Each wall is flat, endless, passes through zero and stands at right angles to its row. A trip goes straight from one point to another. List the walls that it crosses, first one first.

Walls:
(1): [ -3 -10 -42]
(2): [-11  -3  32]
(3): [-51  29 -10]
(4): [-31  25  59]
(5): [ 19 -23   8]
(6): [  4  12 -41]
Trips:
[ -2  56 -23] to [ 33  26 -33] -> 4, 3
[40 14  4] to [-76  -6 -51] -> 1, 5, 3
[-20  40  23] to [24  6 19] -> 3, 5
[-11  47  37] to [-16 -10  44] -> 5
[ 24 -10 -10] to [  4 -16  34] -> 6, 1, 2, 4

Walls:
(1): [  2  -7 -19 -32  -5 -29  20 -36 -25  17  55]
(2): [-12 -18 -21  19  35  47  26 -23  14 -17   6]
(3): [ -9  -9  16 -15 -27  -2 -27 -42 -56 -13 -32]
(4): [  6 -50  25 -16   1  24   9 -51  58  60 -15]
(5): [-23  10 -54  34 -43 -32  -1  -2  16   3  12]
(6): [ 33 -14  20 -37  12  44 -20 -73  23 -10  -8]
(7): [ 11 -22  36 -10  -1  -5 -50  52 -22 -50 -11]
Trips:
[ 47  14 -36  17   7 -53  28  21  46  40   1] to [-37  11  12 -29 -28 -14  54  26  11  39  -8] -> none
[-17  30 -57   7 -44 -49 -41  48 -24  30 -57] to [ 21 -10  49  47  46  37  26  28 -30 -22   4] -> 5, 3, 2
[ 36   0  23  21   7   7  -7 -21  45 -18  30] to [-22  39 -12 -24  19  95  21 -26   7  13  22] -> 1
